Each row is a point. Any point is a mix of the corners, with weights that add up to 1. It lies inside the corners' shape when no weight is negative. Say inside or outside, and name the corners with a negative weight.

Corners:
(1): [-2 26 -9]
(2): [  8 -41 -39]
(3): [57  2 60]
(4): [-33  17 -10]
Points:
[-19  25   0] -> outside (2)
[ 7 26 13] -> outside (2)
[31  6 36] -> inside
[-17  25  -1] -> outside (2)
[ 6 27 15] -> outside (2)
[  4 -24 -28] -> inside
[ 19 -14  11] -> outside (1)
[ 5 29 10] -> outside (2)
[ 18 -14   6] -> outside (1)

Corners:
(1): [  9 -30 -18  20   5 -27]
(2): [-11 -38  -5 -37 -60  18]
(3): [ 33   8 -23   1  37  -6]
(4): [-42 -28  39 -19 -23   8]
(5): [ 18  50   1 -18 -23  -1]
(6): [-24  34  14  -6 -31  28]
(7): [ 11 -12  16   8   3  29]
Points:
[ 12  13  -5 -15 -13   3] -> inside
[ 10   4   0 -10 -12  10] -> inside
[ -2  13   0   0 -14  12] -> outside (4)
[ -4  -9  -3  -6 -21   5] -> inside
[ 25   5 -17  -2  24  -3] -> inside
[  7 -11   0 -10   8  14] -> outside (1, 5)
[  1 -31   2  -1  -2   4] -> outside (5, 6)
[ -2 -44   1  -3  -7   4] -> outside (5, 6)

Corners:
(1): [ -9  -1  -1 -26   1  35   4  38 -43]
(2): [-26  12  35 -28  -5   9  45  11 -24]
(3): [ 14  -1  11  22  43 -18  24  -5  12]
(4): [ 26  19  13  46  15 -18  -8 -14 -15]
(5): [ -5 -40  12 -60  43  -8 -42  13  28]
(6): [  4  26 -34 -28 -25  32 -25  -9 -27]
(7): [  9   0 -38  36 -32  15 -30 -18 -26]
(8): [ 15 -29 -38 -47  -9 -13  -4  16   9]
(9): [21  0 33 23  1 12 38 13 -9]
(10): [-30  21  28  40   9  -6  20  -7  16]
Points:
[-19  -5  12 -15  -2   8  14  14  -8] -> outside (3, 4, 6)
[-10  -8  15 -13  10   3  17  12  -3] -> outside (4, 6)
[  1   6 -11 -20  -4  19 -10   7 -19] -> inside
[  3   8 -11   9 -12  10   1  -2 -17] -> outside (5)
[  5 -12   3 -15   8   0   0   9   4] -> inside
[ -4   3  12 -19   3  -2  18   4  -4] -> outside (1, 7)
[ -1  -8   0 -15   3   1  -8   6  -1] -> outside (3)
[ -6  16  13  23   4  11  26  -1 -16] -> outside (4, 5, 8)

Corners:
(1): [-17 -11   4  23 -13  14  27  27  12 -10   6 -28]
(2): [  9 -13  10  30  23  -4  14  -5 -31 -28 -16 -10]
(3): [ 19  20  25   9   2  12  12   8  19 -13 -17 -10]
(4): [ 27   6   4 -10 -12  15  10  -4  -4  19  -5  18]
(5): [-21 -10  -4 -22  20   2  -9  -6  31  -9  30 -17]
(6): [-21   9  33   3 -19 -11   3 -15 -10  26  28  30]
(7): [ -1  -2   0  35  26  -1   0 -33 -29 -34 -23  15]
(8): [ 18  40  -7  13  14   9  24  -1 -19  19   1  11]
(9): [-43 -16  16  16   0 -15 -16   1  -1  16  -3  22]
(10): [  8  16   7 -18  23  10   7   8  -5 -25  15   7]
(11): [-48  24   4 -22 -27   7 -37  -2 -17  33  38   8]
(12): [ 38   9  10  42 -14 -14  24  -6 -33   3   1  38]
(13): [  8 -12 -29 -29  -1 -28  13 -10  60  -6 -12 -24]
Points:
[-19   5   7  19   6  -1  -4 -11 -25  -4  10  23] -> outside (2, 3, 4, 13)
[10 13  4  7  5 -2  9 -6 -7  2  1 11] -> outside (1)
[ 7  8  9  6  6  3  9  0  1 -7 -4  1] -> inside
[ -8   6  -5 -26   1  -4  -6  -8  24   7   4   1] -> outside (1, 2, 12)
[10 14  7 -4  3 -2  7 -8 -6 -2  9 13] -> outside (1, 9)
[ -1  -7  -6   3  21  -5  12   0  22 -23 -12 -19] -> outside (4, 6, 11, 12)
[10 -4  6 15  8 -2 13 -7  1 -7 -9  1] -> outside (10, 11)
[ -7  19   9 -13  -5   4  -5  -2  -6  16  10  12] -> outside (1, 5, 7, 12)
[ -2   1   3  21  14   0   2 -20 -18 -18 -11  11] -> inside

Corners:
(1): [-14 -42  25  38  31  29  -5  15 -26 -21  26  44 -10  34  -4  46   1   9]
(2): [  8 -12  10   2  12  19  -1 -24 -17  -8  21  -1 -42 -10  12  -7 -10 -13]
(3): [  0 -18 -21  -7  -3  16   9 -13  35  23  -4  28 -35  16  10  11 -29  -9]
(4): [-35  25 -10  20 -34 -27  38 -36 -14 -43   6 -36   6   7  -2 -22  29  -8]
(5): [ 21  10  28 -12  36 -20   1  11  15  22  -7  -5  44 -21   8  23  -7   6]
(6): [-48 -16  -9 -22 -23  41  60 -25  14  14 -24 -29 -36  24  10 -25 -28  12]
(7): [ 19 -11  21  -4 -32 -36 -24  16 -19 -30 -24 -36 -22  16   7   6  -4  -7]
(8): [ 41 -19  -6 -37  13  36  11   6  40 -26  55 -18  11 -39 -15  -6 -43   8]
(9): [ 33  17 -25   7  17 -24 -40 -34 -26  -4  -4   5  12  28 -24  10  26  -8]
(10): [-33   1 -24 -15  12  28  29  38 -42  24  16  13 -18 -13 -45  11  26  -1]
(11): [ 16 -18  10  17 -28  -9   8 -30 -27  22  31   0 -36  11 -50   6  22 -15]
(12): [ 57   2  -8 -19  26 -14 -34  46 -32  33  29  25  28  -8 -15  35 -39   2]
(13): [-49  28  41 -12 -23  -6  29  33   6  -7 -47  -3  48  17  -8 -13 -20  -8]
(14): [-15  15  27 -41 -23  56  38 -12  40   3 -40  28  46 -19  23 -12 -23  28]
(15): [ 23   4   1 -33 -17  -2  -1 -16   5  40  -1  20  49  21 -11 -14   3 -25]
(16): [-36 -36 -15  16 -22  31 -11  -3 -21 -34  32 -28 -56   8   9  27 -19   0]
(17): [-27   4 -19 -26 -23 -28  -8 -29   3 -27  31  -4 -37  -4 -22  -2  13  16]
(18): [ 10 -13  20  27  17  24 -11  55  23  -8  13  21  39  18  15   4 -27  20]
(19): [  0 -26  12  36 -10 -24  13  -5 -30  29 -35 -14 -14  19 -37 -32   5 -21]
Points:
[ -9  -8  -7  -8  -9   0  14 -10  -8   9  18  -1 -17   2 -19   1  -4  -5] -> outside (7, 9, 14, 18)
[-10  13   7 -23 -14  10  10  -1  11  -2 -18   3  22   1  14  -3 -10   5] -> outside (1, 8, 11, 19)
[  0  -4  -4  -6 -13   7   3  -4  -3  -4   3  -5  -7   5 -10  -5  -8  -3] -> outside (1, 5)
[-4 -3 -1 -4 -4  5  1 -4 -4 -8 11  1 -3  7 -6  6 -4  2] -> outside (19)

Corners:
(1): [-23   6   5 -24  12 -17  15  10  -4  31 -16 -14 -19   2  15 -15 -40  17
 -15  -1]
(2): [-16   9  18 -11  -2  -6 -22 -24 -22  10  21   2  11   9  -4  -7  -2 -10
 -11  17]
(3): [  2   8  15  12  -9 -44   3   9  14   0 -11 -23   2  10  -8  10 -11  17
  20   2]
(4): [-21  18   5 -21   4  -2  23 -26   2  -7  32  14  -7  41 -10 -12  20   0
  -8  24]
(5): [-49 -20   7  -5  12  20  -1 -19  -7  47  -4 -13 -23   1  11  10  28   1
  24   4]
(6): [-24 -51  21   1  23  22  22   6  10  -3  14  25   7 -16  12  28   8  30
   0   8]
(7): [ 21   6 -23 -38  12   2 -14  -8 -15  21  -3  23  -9 -18 -19  19  16  10
 -18  16]
(8): [  3  60 -31   1  10 -23 -12 -10 -15  10 -27  35 -28  -2  -5  -6  -9 -18
  -9  -8]
(9): [-20  17 -14  -9   0  10 -18  18  32  25 -13  14  29  -8  -3 -18  14  10
  10 -14]
(10): [ 44  16  -2  -4   7 -25  -5  27 -13   5 -19  28   6 -11  22  29  13 -13
   8  -9]
(11): [ 24  -4   4  -5  39 -27   9  58  14 -19   7  -2  -2 -17  16  26  -7  25
 -20 -51]
(12): [-15  40 -17   6 -17 -12  23  -2  23   9  12  12 -20 -16   5   3   7  16
 -31  15]
(13): [-10  33  -1   8 -12 -37  -4  24 -11  34   2  -2 -15   4  12 -13 -11  14
  39  11]
(14): [  4 -15 -28  17  19 -15 -13  19  18  12   7 -18   9  -9   1   7  20   4
   1  16]
(15): [-10 -15 -20 -15   3   1  -5  36  13  11  26 -19   0 -10  33 -10  -4  22
  18 -18]
(16): [ -1  28  -4 -39   3  29  -1   5   6  30 -14 -18 -41  24   7 -33 -16  -6
 -11  43]
(17): [ -8 -18   4  12   8 -18  -1  -8  15   7 -38   0 -13 -25   0  -7  40   3
 -11   9]
(18): [-18   4   3 -19   2  33 -14 -12 -45  20 -33  11  14  18 -23  19  27  -6
 -15 -21]
(19): [ 16  -2 -10  18  -1 -18  13  27  15  10  31  21  -5 -35  15  19  10  -3
 -11 -27]
(20): [  3   7 -13 -26   7   9   2  17   3  -7   0   6  13 -11   1  12  16 -25
   8  13]
(21): [  0   2  -1  22  12   3  32 -38 -13 -11  22  -3  -8 -22  16  -1  -2  -5
  -9  13]
Points:
[  8  21 -12  -3   5 -17   3  -2   2   8   5   5 -12 -10   4  -4  -1   5
 -12   7] -> outside (5, 6, 18, 20)
[ -9  -1   3 -16  10   4   0  -2  -4   7  -3   0  -1   2   3   3   5   2
   0   3] -> outside (12, 13, 14, 19)
[ -4   8  -9  -7   9   5  -3  12   3  17  -7  -2  -6 -10  11  -3   3  -5
 -10  -8] -> outside (3, 4, 6, 7, 13)
[  7   4 -10  -1   9 -11  -2  11   3  11   0   5  -1  -8   6   9  11   1
  -2   3] -> inside
[ -5   1  -1  -2  10   1   5   9  13  -9   6   1   6  -4   1   2   7   5
 -13  -5] -> outside (1, 5, 7, 10, 13)
[-10  -2  -4   1   6  -7   4   4   3  11   9   6  -2 -12   3   7   8   8
  -2  -3] -> outside (10, 16)
[  3   2  -8  -8  10  -7   5  15   5  11  -3   6 -12  -5   6  10   7   4
  -8  -1] -> outside (2, 9, 13, 21)
[-9 13 -5 -8  1 -4 -3 -6 -4 18 -8  3 -7  3  0 -4  6  5  1 13] -> outside (11, 19, 20)
